Each row of a before or after table is a point. One or more steps were done to the points. Then noise was added and the rows were shuffled. The steps act on how far a point lies along the listed directions, d1 being the first. Name the steps. A step turns or swaps two directions, mirrors them in a line or flattens them onto one, adds a multiple of one to another, or multiplies one. Angles are multiples of 10 degrees, from the lower direction toward the higher: turns from -170 to 170, lines from 10 to 170 but not 90. Use the fewest steps. Two steps may share a direction if one is a turn and the other turns, adds or multiplies; they go together, in the order done. Otherwise the lowest direction goes first.

Directions:
(1): -38	-5
(2): 5	-38
Before:
-13	22
-6	10
-21	19
11	-5
18	34
-5	-24
31	4
-30	-21
16	6
-31	24
-15	14
26	-7
After:
-40	25
-23	28
33	9
39	46
62	7
-60	-30
-29	17
-59	29
21	-5
52	-6
-11	13
-12	-31
Steps: multiply d1 by 2; multiply d2 by 1.3

Directions:
(1): -12	52	10	-10
(2): -2	13	-32	42
(3): -53	-12	-5	-3
(4): -6	-3	43	33
Before (8 x 4):
13	45	24	29
-28	4	36	-17
14	8	58	-5
1	45	6	7
11	48	-28	-10
28	-8	25	-19
-53	3	35	30
-11	-20	-25	-32
After, 8 rows:
-31	15	33	-12
10	20	55	-1
24	3	28	-21
-12	-15	-20	-35
3	41	-3	19
-52	1	31	34
14	40	15	40
12	42	-38	0
Steps: turn d1 and d2 by 20 degrees

Directions:
(1): 24	-29	29	37	47	13	-4	4
(2): 11	-17	9	24	-46	30	43	4
(3): 43	-27	0	-39	-2	-28	14	31
(4): 38	-7	-20	2	-24	25	-52	-11
Before (11 x 8):
-2	30	-29	-35	10	-27	-66	-8
-14	-16	13	54	14	29	51	11
-6	14	-3	-21	45	-21	-9	9
38	-25	25	33	-1	17	28	14
-17	21	-29	-34	9	-26	-41	-34
-54	25	-23	9	-26	15	-53	-46
-24	-10	31	12	-8	7	24	28
-43	30	-7	-73	2	-49	0	5
13	-15	41	26	27	2	45	24
-11	11	-13	-36	-18	-17	-22	16
-16	22	-22	-4	-45	10	-35	-24
After:
-8	8	-10	-33	-14	-15	-22	17
-48	17	-15	20	-13	19	-54	-46
6	20	-21	-22	26	-22	-67	-6
-8	12	-12	10	-27	15	-35	-22
-11	20	-8	-28	36	-24	-9	9
-31	0	23	1	-21	3	25	26
-21	-6	3	40	-3	24	52	9
3	-4	30	11	9	-3	46	22
-14	17	-25	-28	17	-24	-42	-33
-52	41	-19	-86	-16	-55	1	4
37	-26	25	33	0	17	28	13
Steps: add 0.7 times d4 to d1

Directions:
(1): 14	24	38	45	-12	-1	35	-10	-44	-24	5
(2): -12	28	-5	-17	-63	-14	-41	-2	-9	-31	-7
(3): -19	-60	36	-17	-8	-9	-8	9	-38	8	-30
(4): 19	-27	-28	-35	6	8	16	-48	-21	-41	19
Before, 8 rows:
-6	-14	3	-14	-20	-1	-17	-2	-17	-14	-14
-4	-9	16	24	-2	-5	-3	0	-25	-7	-7
-13	14	29	14	-43	-21	1	22	-29	-8	-23
-3	10	-34	-17	16	5	-4	-13	37	12	21
-15	38	8	35	3	-1	-21	40	24	51	-1
-1	15	33	44	-31	1	-5	29	-21	-11	-7
4	11	-16	-27	-32	1	-5	-26	-13	-37	13
9	19	20	14	-52	-14	3	0	-63	-47	2
After (8 x 11):
-9	-68	10	-28	8	1	-3	-15	-46	7	-9
-8	69	-21	-17	-80	-9	-41	-8	5	-45	11
-5	5	16	32	-3	-5	-5	7	-17	-2	-7
-5	-6	31	16	-56	-5	-18	11	-47	-37	-13
-21	27	25	-1	-87	-30	-27	18	-40	-33	-28
-6	79	15	17	-115	-28	-42	16	-50	-63	-2
1	-17	-32	-27	27	8	6	-25	23	7	20
-13	33	0	-1	-49	-7	-41	15	2	-13	-14
Steps: multiply d2 by 2.5; mirror d3 and d4 in the line at 140 degrees

Directions:
(1): 0	-44	8	-48	-52	31	-21	-14	5	-18	-13	-26	-1	-6	30	-50	13	10
(2): 10	2	-47	-5	-28	-19	-18	-45	28	-28	-6	71	17	6	-7	5	-15	22
(3): -30	34	-1	60	-61	22	0	-15	30	2	-13	-13	-12	-4	-2	8	34	-27
(4): 6	22	12	-12	-25	-15	28	29	-18	17	-80	21	-31	-1	25	10	-12	30
(5): 47	28	9	1	11	32	21	-21	6	8	26	3	14	26	59	20	42	35
(6): -6	26	-24	-7	-4	27	0	39	-8	-40	-17	-15	36	76	-9	-8	-18	-12
Before:
-40	-5	-29	10	-13	-49	15	10	3	-20	-27	53	-25	-9	-57	15	-48	-12
2	46	-18	16	-10	-16	21	21	-7	14	-64	23	-4	27	9	23	-28	8
-13	38	12	27	-23	5	19	38	-30	27	-57	6	-38	12	4	14	-1	3
27	45	2	-2	-31	26	33	23	-19	-1	-48	14	27	55	36	0	1	25
-9	42	20	20	-12	28	23	40	-8	10	-44	-19	-13	38	42	27	3	-12
4	-22	-17	-12	-3	-54	-1	-26	5	3	-6	60	-12	-37	-13	16	-25	27
21	-35	1	-32	52	17	-16	-3	-9	-14	33	-30	33	27	22	19	-7	-11
14	61	12	23	-32	37	28	-13	10	-13	-62	18	8	47	42	10	23	-9
-21	-14	-37	-1	-23	-30	-21	-35	4	-19	-12	51	-5	-48	-32	-7	-29	-5
24	-53	13	-57	14	13	-32	5	-4	-26	14	-14	29	13	20	-48	-13	33
After, 10 rows:
-44	-50	-31	-16	-32	-16	-22	-16	23	-41	23	20	-4	-13	-57	-23	-32	-26
7	-1	38	32	40	-11	12	-13	-5	44	1	-20	-24	-34	27	62	17	-18
15	-42	24	-59	23	29	-13	11	-16	-4	17	-32	8	12	50	-21	-6	2
-29	11	-53	11	-39	-18	-24	-23	10	-38	-24	51	15	-10	-36	-5	-34	-14
52	-22	11	-70	29	26	-4	-33	-9	-32	-8	21	35	34	51	-30	-5	16
-28	-2	-27	26	-70	-4	-16	-34	34	-26	1	22	3	-5	-14	-3	4	-10
8	13	51	35	-6	-27	17	13	-6	49	-42	9	-46	-50	19	15	13	31
47	-36	22	-57	-2	15	5	-20	-20	15	11	0	23	-6	50	-36	10	37
0	-43	0	-48	-16	36	-29	4	-30	-15	15	-25	4	17	7	-49	-3	2
11	-53	-12	-48	-8	17	-27	-31	7	-10	20	-17	21	-3	21	-41	-11	4
Steps: swap d1 and d4; turn d3 and d6 by 120 degrees; add 0.5 times d6 to d2

Directions:
(1): -30	37	-27	6	40	-5	-52	4	35	-59	-12	29	-7	-20	24	-21	11	-15	9	-39	1	-28	-24	10
(2): 14	-2	39	6	28	13	-49	-41	21	6	-11	17	1	-6	-63	27	5	37	-35	35	-26	-19	-23	15
(3): -27	-45	-14	-40	-24	33	-9	-3	6	-17	7	54	-26	41	19	13	-9	30	0	-6	-37	-24	50	-6
(4): 61	-8	-42	-26	19	20	30	11	-27	-37	3	7	15	-31	-6	-13	46	-15	-22	19	-41	-2	8	38
Before:
33	-39	-4	-33	-55	-4	99	39	-71	19	26	-28	-3	29	32	2	-16	-26	12	19	-2	29	57	3
-45	-9	-7	8	-19	-27	27	33	22	-3	13	0	-11	34	73	-39	-29	-14	44	-24	31	-7	23	-30
9	-5	20	13	-57	-44	65	-14	-27	70	19	-70	21	10	-24	16	-8	1	4	16	56	55	11	-28
1	-12	-22	-9	6	13	22	18	-10	5	-11	-12	-6	9	27	-8	-6	-9	21	-31	6	-3	18	-4
23	-21	57	-6	36	35	-76	-54	35	-8	-29	37	1	-1	-98	66	2	52	-40	49	-36	-17	-24	46
41	-5	-80	-15	20	20	74	44	-57	-29	34	-22	11	-16	40	-29	53	-33	-7	-25	-11	22	5	22
-17	-6	28	2	-19	-5	46	22	-20	29	-5	-21	22	-9	10	-10	-11	18	-5	16	18	27	5	-37
-54	-7	1	13	-15	-15	-21	26	12	-2	7	-15	-8	19	10	9	-25	-9	36	-20	28	-31	-10	-22
-28	38	1	12	-14	-29	-20	-3	3	14	5	-3	-10	15	26	-26	-6	-12	43	-16	3	18	7	-22
60	-2	32	21	-18	-3	49	8	-58	65	6	-48	35	6	-54	4	-7	0	-10	69	-9	3	7	11
46	-11	-28	-15	13	28	-15	1	-15	-44	4	47	-6	-24	-36	7	37	7	-35	22	-48	-6	8	26
After, 11 rows:
-16	-8	32	2	-16	-1	40	16	-17	31	-5	-18	20	-11	2	-4	-11	25	-12	22	17	26	0	-34
40	-40	14	-32	-41	3	73	19	-60	22	22	-19	-3	24	1	15	-14	-8	-7	36	-13	19	47	10
6	-12	-11	-8	12	17	9	7	-8	7	-13	-7	-5	7	13	0	-5	2	12	-21	0	-7	13	1
10	-8	29	13	-53	-42	55	-21	-23	71	14	-68	21	9	-37	22	-5	11	-3	24	51	53	6	-28
-25	39	9	12	-9	-24	-28	-9	5	17	3	0	-9	14	11	-20	-4	-6	37	-11	-3	13	1	-17
-52	-6	7	15	-9	-12	-32	21	16	-1	7	-12	-8	18	1	16	-25	-4	30	-14	24	-34	-14	-20
-40	-7	13	10	-4	-20	4	13	31	-1	8	10	-11	30	45	-25	-27	4	28	-6	19	-17	13	-20
46	-4	-61	-11	34	25	51	25	-47	-26	27	-12	12	-19	11	-17	56	-17	-23	-9	-22	11	-6	29
10	-17	24	-14	12	24	-31	-17	13	-15	-21	23	-1	6	-39	43	-2	19	-9	17	-12	0	-3	35
43	-11	-40	-13	5	23	-2	13	-20	-44	5	43	-7	-21	-22	-1	37	-2	-27	13	-41	-1	11	21
58	-2	29	20	-22	-5	54	13	-61	63	7	-50	36	9	-45	0	-9	-5	-7	64	-6	5	10	10
Steps: multiply d2 by 0.4
